Each row is a point. To make a cloud, some directions were put in groups of two or more. Within a group, all points are equally far from the middle, so they leave a hole (a ring in 2 directions, a hollow ball in 3). The other directions are filled evenly. Then the cloud was stretched, turned, moved and blurred a little. Count the holes, and give their numbers of directions, smallest first.

Cloud:
[[-53 -49]
 [-25 -22]
 [  7 -33]
 [-29 -50]
 [ 14  13]
 [ -2  13]
 [ 12  17]
 [-12  -3]
 [-29  -7]
 [-35 -13]
 [-28 -30]
 [ 10 -23]
 [-13 -40]]
Holes: 0

Cloud:
[[ 44  20   5]
 [ -2 -21 -26]
 [ 26   0 -27]
 [ -6   9  19]
 [-43   4 -32]
 [-23 -11  16]
 [ 13   9 -42]
 [ 60   0 -40]
 [ 36  16  19]
 [ -8 -38  21]
 [ 35  15 -19]
 [-11  17 -21]
 [  7 -36 -16]
 [ 18  25 -33]
 [  3  23 -21]
 [  3   5 -17]
 [ 37  13  -8]
 [ 48  -6 -21]
 [ 29 -24  -6]
 [-36 -12  21]
 [-16  -9 -38]]
Holes: 0

Cloud, 29 rows:
[[ 35 -19   6 -15]
 [-17  39  24 -32]
 [ 25  39 -39  12]
 [ -4  10   0  40]
 [  9  31  14  -3]
 [ 10 -14   6  29]
 [ -3 -20  22 -51]
 [ -4 -60  29 -32]
 [-28  28  -1 -35]
 [-25   7   1  24]
 [ 34 -31 -12 -18]
 [ 18  31 -31  13]
 [ 23 -32 -18  27]
 [  3 -60  22 -39]
 [-16  22  -6  30]
 [-14  34  29   2]
 [ 37   0 -12 -24]
 [ -9  39 -37 -12]
 [-11  34 -38 -43]
 [-19 -14  34 -16]
 [ 14  35  16   4]
 [ 22  -4   0 -42]
 [-10  13  18  10]
 [-15 -33  -3  25]
 [ 40  -8  13  16]
 [-14  15   9  23]
 [ 50 -26 -11  38]
 [-17  24  20  15]
 [-24 -11  24 -13]]
Holes: 0

Cloud:
[[-60   1  34  29]
 [-16  -7  55  13]
 [ 14  29  -7 -16]
 [ 21 -23  -6  -9]
 [-12  11  60 -17]
 [ 29 -21 -18   0]
 [-10   2  30  37]
 [-16  21 -15  15]
 [ 37  -3 -12 -10]
 [-20 -35 -34  21]
 [-50  10  28  36]
 [-23  20  59 -20]
 [ -9   1   2 -30]
 [-53   4  30  -4]
 [ 28  14  16   9]
 [-21   1  29  42]
 [ -5 -23  29  -3]
 [-31   6  28 -24]
 [-53 -25  18  26]
 [-10  -3  57  -3]
 [-28   1  24  43]
 [-48 -28  -1  18]
 [ -8  10 -31   1]
 [-42  33  42   7]
 [ -1 -38 -15  13]
 [-51  -6  16  -2]
 [-11   0   3  43]
 [-36 -33  17  25]]
Holes: 2 (2, 2)

Cloud:
[[-51 -18  24  -4 -13  -7]
 [-25  10 -17   3  23 -25]
 [-28   7   6 -18  14  33]
 [ 11 -16  36  -7  14 -25]
 [ 21   4  36  12   6  44]
 [  8 -34   2 -30   6  -9]
 [ 10   7   6  26  46  -9]
 [  7  -5   4  45  25 -27]
 [-47 -30   0   0   4 -20]
 [-23 -33  24  28 -17 -18]
 [ -6 -22 -31 -44 -27   5]
 [-11  -3  26  20 -40 -16]
 [-24  23  22  14 -37  -2]
 [ -9 -28   2 -39 -43  18]
 [-20  14  19  -1 -35 -28]
 [-13   6  19   3 -27 -36]
 [ 16  -4  37 -32 -23   9]
 [ 39  -6 -33  25  -8   1]
 [ 20 -24 -21 -30  -6  -5]
 [  5 -47 -32  27 -19   9]
 [ 37  -2 -28 -10  -8  -1]
 [-33  -5 -17 -22 -60  -8]
 [ 10  13 -45  29  -9   7]
 [-12 -27  37 -31 -10   0]
 [ 27  28 -15  22 -26  27]
 [-41   9 -19  -3 -49  14]
 [ -1  29  44  31   9   6]
 [-17 -35 -43  13 -25  14]
 [ 47   1 -16  -2 -14  -1]
 [ 42 -29 -20  23   8  17]
 [-41  14 -26  24  -5   9]
 [ 19 -12 -13 -40 -23  -7]
 [ 17 -36 -14   0  22  15]
 [ 32 -21 -29 -11 -14  -8]
 [ 30  32  22  -8   2  30]
 [ 18 -27  22   6  30 -18]
 [ 14   6  -7 -37 -47   2]
 [  8  30  30   6  19  35]
 [-11 -26 -30   0 -26  38]
 [-23  31  10 -23  13  24]
 [ 44   8   5  30 -27  25]
 [  7 -16 -47  -9 -24 -12]
 [-36  11 -27   5 -40  21]
 [ 25 -26  37 -12 -23  16]
 [-15 -40  21   4  20  15]
 [ -5  31  29  -1   0 -26]]
Holes: 2 (2, 4)

Cloud (52 x 6):
[[  4 -15   9 -21  38  16]
 [ -1  35  -5  -3   2 -28]
 [  7 -21  60 -35  12   7]
 [ 15  -9 -20  13 -23 -27]
 [  5 -15 -35 -25 -29   2]
 [-20 -45  16 -11 -20  14]
 [ 27  -3 -10 -31  10 -20]
 [-46  -3 -11   4  11  16]
 [-39  22  11  21  13  -1]
 [ 32   6  32 -18  -5  -8]
 [-20 -24 -14 -22  12   4]
 [-28 -40  37 -16  -5  36]
 [-26   9  24  13  37  -7]
 [  0 -31 -24  -2  16  20]
 [ -4  -1   3 -11   1 -38]
 [ 11 -19 -21 -27   2 -12]
 [-14 -35  33 -21   6  52]
 [-11  -7  26  -5 -44  13]
 [ -4 -15  22  -4  33   6]
 [-29  28  -9  13 -16 -12]
 [  4  -9  54 -26 -22   8]
 [ 26 -37 -22 -18  17   7]
 [  7   0 -40  41 -13   7]
 [ 59 -10  -3 -19  -4   1]
 [-22   1  15  16  38 -19]
 [-13 -13  47 -11  11 -25]
 [  7  -6 -16  21  47 -25]
 [-29 -18 -14   2  -6  46]
 [ -9  21 -41  10  -6   3]
 [-21  24 -25  15  -2  -1]
 [ 45  -4   2  12  -8 -23]
 [-28 -53  26 -17 -23  41]
 [ 22  -3 -15  -2  22 -56]
 [ 32   9  11  26  -5   8]
 [ 10  -5 -43  26  32  -3]
 [  1  -9 -40  39  29 -14]
 [ -8   6  19  17 -25  26]
 [ 17 -35  -1  10  -8 -23]
 [ 31  -6  -3  23 -11  33]
 [  3  13 -20  30  -9  -1]
 [ -5 -30   6  19  14  13]
 [  1 -21   2 -48 -12  17]
 [-24 -18  -7 -17 -23 -16]
 [  9 -10  -7  10 -43  28]
 [-17 -18 -19 -20  18 -10]
 [ 24 -14  -6  15 -29  51]
 [-31  12 -17  27  26 -15]
 [ 26   4  18  13 -20  12]
 [  4 -46  13  16 -11 -10]
 [-12  19  29  23  13   6]
 [-19 -44 -22   5  -6   4]
 [  8 -10  53 -21  14 -20]]
Holes: 1 (2)

Cloud, 76 rows:
[[ -4  33  -5  14 -12  18  17  -4]
 [ 12  -4   2 -19 -30 -15  35  18]
 [  5  34  13 -16  -4  -9  26  15]
 [-20 -13 -25  -9  21   8  25 -18]
 [-10   4  -6   8 -29  49  10  -3]
 [-16 -45  18 -24  -7   4  30  -7]
 [ 11 -11  30  -7  -4   9 -17  -6]
 [-20  -9   1   5 -30   3  36  19]
 [  7  21  -2  40  -5   4 -28 -21]
 [ 13  13  24 -27 -14  -7 -12   5]
 [  7  26   7 -15   6  28  24 -28]
 [-34 -31 -22  -4  -6  19  22  -7]
 [-10  17  -8  21  -4  30 -25  30]
 [ 14  48  16  31  18  13  10   3]
 [-18  14  20 -17 -26  12  33  -7]
 [ 15   6 -17  -4 -36 -16  16  -5]
 [-13  -8  23  20  -7   2  37 -10]
 [ -1  38 -11  30  -5   6  -3   9]
 [ -6  35  -9  33  24  10 -38  23]
 [-22   2   5 -30 -41  31  23   8]
 [ 32  -7 -28   0  24   2  16   2]
 [ -5 -12 -18  -3  19 -30  -6 -12]
 [ 15 -25  12   9  16 -21  13 -23]
 [-13 -10  38   0 -24  11   1 -15]
 [  3  25  -8 -18  16  -1 -32  -2]
 [  4  11  11 -22 -25  13 -25   6]
 [-25   0  31  10  -2  26  -5 -10]
 [-30 -12  -3   9   5   7  23  29]
 [-20 -37   2 -36 -19 -10  10 -12]
 [-16  16  -3 -11   0  -9  21  28]
 [-31  15  -9  39  30  21   0 -14]
 [-35  21  -5  19  -3  21  -5  35]
 [-24 -60 -16  -2 -25  17  26 -20]
 [  4   5   2   2 -16  31  30 -19]
 [-14  -4  -7  -2  14   5  28  14]
 [  2  20  10 -10   9 -17  51 -18]
 [  2  -8 -13  38 -19  11 -21 -28]
 [ -9 -41 -10  16 -24   1  20 -38]
 [  5 -44  24  24 -39   2  -1   0]
 [-13 -38  -1 -12  19  -7 -15   9]
 [-19 -24 -18 -19 -22 -20 -10   7]
 [ -7  14 -25  -2 -23  38 -32  12]
 [ -4   7 -20   1  -2  11 -12  23]
 [-17  39 -17  22  11  16   7  -1]
 [  0 -42  -6 -27 -34   8  -5 -15]
 [-22 -11  18  37  -5  32  -6 -18]
 [  7  -8 -24  -1 -12 -10  -5   3]
 [-17  16  -4   5 -43   5  -3  27]
 [-25  44 -20  31 -21  12  -8  13]
 [ -5  -4  18  11  19  18  -3 -26]
 [-14  29  -6 -10   9  29  10 -15]
 [-26  12  -9  44  31  11   8 -18]
 [ 13 -21   5   6  18 -16  -6  -7]
 [-22 -10   0 -24  -3  18  13 -23]
 [-18  25 -27  44  14  25   5  -6]
 [ -7  -4  38 -40  -6 -11  12 -15]
 [ -2  58 -24   1  21  -3 -25   6]
 [-21 -17   0 -20 -12  10  -5 -23]
 [-16 -21   8 -34 -31  -7  55  -9]
 [ -8 -10 -19  36  -1  28 -31 -34]
 [-19 -12 -24  26 -16  31  14   9]
 [-21 -20  -4 -14 -20 -16  22 -31]
 [ 15  15 -22  10  -7 -29   5  -9]
 [ 10   4   0   2 -17   3 -18   2]
 [ -5 -30   4 -13 -16  25 -24  -9]
 [-23 -15   8 -44 -16  -9  29 -22]
 [  4 -21   1  -9  16   4  46  -2]
 [-32  -1  -5 -13 -30  16  21 -24]
 [ 16 -44  -4  -3 -21  22  -1 -36]
 [  3  -4 -41 -13   9  -8  -5  12]
 [-13 -13   2   4 -20   7  -6 -28]
 [ -1 -12  39 -14   6 -18  10  -9]
 [-13  30 -13 -16  -7  16  19  -6]
 [-11   6  10  -5 -29 -20 -12  12]
 [-31 -39  -9  18 -21  18  -9 -17]
 [-28 -22 -22  -2 -21  32  21  -3]]
Holes: 1 (2)

Cloud:
[[ 21  16 -27  -3 -22  -4 -47  23]
 [ -7  26  10 -26 -19  22  22 -14]
 [  2  15   2 -18 -20 -15 -21 -32]
 [ -7   3  17   7 -19 -33 -18   3]
 [ 24  12  -1 -19  10 -22  18 -27]
 [ 10  47 -26  20 -33 -13  -4  19]
 [ 17  24   3 -22  17  -7   4 -23]
 [ 30   3 -25   7  11  17 -19 -10]
 [ 34   6  -1  11 -48 -16  11  19]
 [-21  11 -42   0 -23 -11   4  -3]
 [ 30 -11   7  20 -48  25  43 -23]
 [ -2 -15  30   5 -37 -32   4  -9]
 [ 24   3 -13 -30 -11 -24 -28 -21]
 [ -7  24 -18  -8 -15 -20 -38  35]
 [-10   3  12  36 -22  14  48  10]
 [-11 -25  -9   0  11   7 -11 -34]
 [-26 -14  11   3   7   1   4 -44]
 [ 30 -10  16 -23   9  27   6 -26]
 [ 16  -8 -48 -23  27  -2 -24  -3]
 [ 18   4  12 -44   3  26  15 -12]
 [ -6  32   3  -8   0 -20 -30  20]
 [  3 -46   4  -7 -11   8  33 -12]
 [ -1 -23 -21  -5 -16  -5  41  -1]
 [ 37  -9 -32   9  -1 -14  -5 -14]
 [ 11 -43  52   9 -11  -6  24 -32]
 [-27  13 -38   3 -17  -7  19  -1]
 [  5  37 -48 -17 -19  -6 -37  20]
 [ -9  11  -7 -16 -27  28  24 -23]
 [  5 -22  -6 -35   2 -39  -9 -12]
 [-20   8 -12  -6  13  13  16 -32]
 [ -3  36   9  -8 -31  -9  37 -25]
 [-27 -14   4  17 -34   9  19   0]
 [ 18 -11  22  18  -7  12   2 -56]
 [  8 -24  18 -13 -25 -27  19 -49]
 [-13 -16  16 -15  24  -6  19 -38]
 [ 44  13 -26  12  -2 -12 -29   3]
 [-13  28  -3 -35 -14  -7  31 -24]
 [-14  12  32  -1 -26  15  -2 -12]
 [ 19  38 -29  31 -12  -5 -16  10]
 [  8 -16  23  -4 -32 -12  11 -58]
 [ 41  26 -13  20   0 -20 -18   7]
 [ -6  -2   1  37 -48   1  22  15]
 [ 12   6  -5   8 -38  27  40 -15]
 [ 28 -24 -15  -9   1   4 -34  27]
 [ 36  -7  -6   7   3  26  16 -20]
 [-16  14 -48 -21  22 -17   8  23]
 [ -2  22  10   1  -2 -11  -3 -42]
 [ 32   1   3   9 -35 -21 -21  14]
 [ 27 -22  -6  -6  -6  27 -41   8]
 [  1  42 -34  16 -34 -27  30  -1]
 [ 12   7  16 -28   7  -2 -46  -1]
 [ 29 -10   1  36 -36 -13 -15  13]
 [ -5  -7  -7  10  14   9  26 -35]
 [-25   3   0  -9 -10  10   2 -44]
 [  4  13   2 -28 -26 -19  41 -28]
 [ 24 -14 -38 -10 -20 -12 -15 -11]
 [-29  -2  29  -9 -18 -14  -7 -12]
 [-36   3   6  -5   2   0  15 -41]
 [ 35  10 -31 -29   1 -19 -46   2]
 [ 16  12 -54 -46  11 -19   3  14]
 [ 20  19   8 -15  10 -18   4  22]
 [  0 -43   8 -23 -14  20  17   4]
 [-19  16  17 -16 -17  30   6   2]
 [ -1 -24  -3 -12   6  11  43 -31]
 [-42  16   2 -27  -3 -12  21 -29]
 [ 28 -22  14  -3  -8  32 -24 -26]
 [-13  33  -2 -17  -2 -11  -8 -31]
 [ 20  12  35   0 -14  -7  39  -1]
 [ -1 -22  21  32 -38  18   0  -6]
 [  9 -22 -24  -1  19 -13  -3   9]
 [  8 -11   7 -37  18  -4  17 -40]
 [  4 -25  14  21  -9   6   8 -60]
 [ 32 -33  32  -8 -20  31   2 -22]
 [-12  26 -14 -13   2 -34 -16 -25]
 [ -6   8   5 -42 -14 -20  16  25]
 [-27  30  -9 -19   2 -33  14  25]
 [-10 -17  32 -12  15   5 -19 -14]
 [ -1  -7  12 -47  14 -18  11  12]]
Holes: 3 (2, 2, 3)
